Each row of a before or after table is a point. The points were changed in one or more steps. Then noise was added and the rows were shuffled. The steps act on columns, c1 being the first. What was done? A step turns or swaps two columns, mirrors them in a line or flattens them onto one, adds a multiple of one to another, or multiplies or shifts one. Angles are multiples of 10 degrees, from the lower column toward the higher: turns from -170 to 170, lines from 10 to 170 but not 90. Use the fewest steps. Two steps may share a column if one is a turn and the other turns, adds or multiplies; they go together, in the order done. Otherwise the lowest column goes first.
In the rows, 100 means zero.

Before:
83, 90, 76
122, 125, 134
77, 123, 170
90, 66, 91
74, 77, 142
113, 72, 136
32, 128, 164
26, 66, 91
126, 134, 130
After, 9 rows:
69, 82, 92
26, 80, 145
147, 99, 111
154, 103, 109
107, 78, 188
102, 58, 137
121, 54, 102
135, 75, 164
69, 109, 95
Steps: turn c2 and c3 by 40 degrees; turn c1 and c3 by -50 degrees

Before:
65, 78, 109, 111
120, 81, 102, 121
97, 100, 115, 141
116, 112, 68, 93
123, 96, 80, 70
60, 52, 92, 101
71, 76, 128, 115
95, 102, 80, 73
69, 111, 83, 120
86, 120, 92, 111
104, 108, 78, 79
109, 74, 88, 80
70, 87, 114, 140
After:
146, 132, 51, 92
67, 131, 34, 130
146, 97, 124, 106
111, 105, 106, 59
77, 132, 6, 100
69, 121, 38, 143
68, 92, 57, 125
126, 138, 75, 96
45, 115, 44, 128
172, 108, 142, 58
154, 119, 143, 35
131, 77, 72, 126
146, 98, 183, 94
Steps: multiply c4 by 2; turn c1 and c4 by -140 degrees; shift c2 by 20; multiply c3 by 3

Before:
101, 121, 77, 108, 99, 116, 94, 87
92, 97, 106, 113, 99, 98, 101, 90
109, 110, 129, 77, 75, 79, 108, 68
98, 95, 117, 94, 84, 130, 103, 91
127, 104, 97, 85, 82, 90, 92, 111
96, 92, 101, 89, 82, 97, 108, 92
105, 100, 113, 92, 93, 89, 125, 97
85, 90, 108, 93, 112, 104, 101, 94
126, 73, 90, 90, 101, 110, 90, 104
After:
79, 88, 126, 89, 81, 106, 91, 75
85, 101, 108, 90, 125, 89, 109, 101
123, 109, 110, 93, 94, 95, 100, 84
86, 117, 107, 93, 121, 103, 103, 5
91, 114, 100, 91, 108, 94, 122, 127
103, 106, 102, 113, 106, 93, 99, 96
100, 76, 80, 108, 102, 93, 94, 42
68, 129, 91, 79, 123, 64, 107, 126
58, 98, 95, 85, 105, 107, 89, 138
Steps: multiply c5 by 1.6; turn c1 and c5 by -140 degrees; turn c2 and c3 by -90 degrees; turn c6 and c8 by -70 degrees; multiply c8 by 3

Before, 8 rows:
95, 114, 188, 81, 129, 164, 101, 44, 121
66, 61, 128, 56, 128, 110, 59, 115, 63
100, 58, 180, 150, 103, 170, 57, 118, 165
100, 61, 100, 88, 99, 149, 63, 109, 87
45, 147, 105, 59, 85, 131, 50, 69, 144
36, 70, 77, 149, 39, 124, 66, 67, 117
135, 150, 155, 66, 44, 144, 109, 157, 139
100, 72, 89, 137, 90, 123, 94, 150, 109
After, 8 rows:
51, 72, 117, 89, 101, 109, 55, 60, 33
95, 172, 86, 130, 182, 85, 63, 154, 23
35, 140, 165, 161, 88, 92, 63, 96, 92
131, 88, 137, 44, 173, 125, 110, 129, 24
66, 139, 64, 57, 125, 114, 57, 83, 140
91, 116, 58, 126, 181, 140, 95, 43, 46
98, 135, 113, 96, 89, 102, 93, 161, 85
91, 161, 98, 90, 94, 132, 59, 97, 90
Steps: turn c2 and c6 by -150 degrees; turn c6 and c9 by 140 degrees; turn c3 and c5 by 100 degrees; turn c4 and c8 by 40 degrees
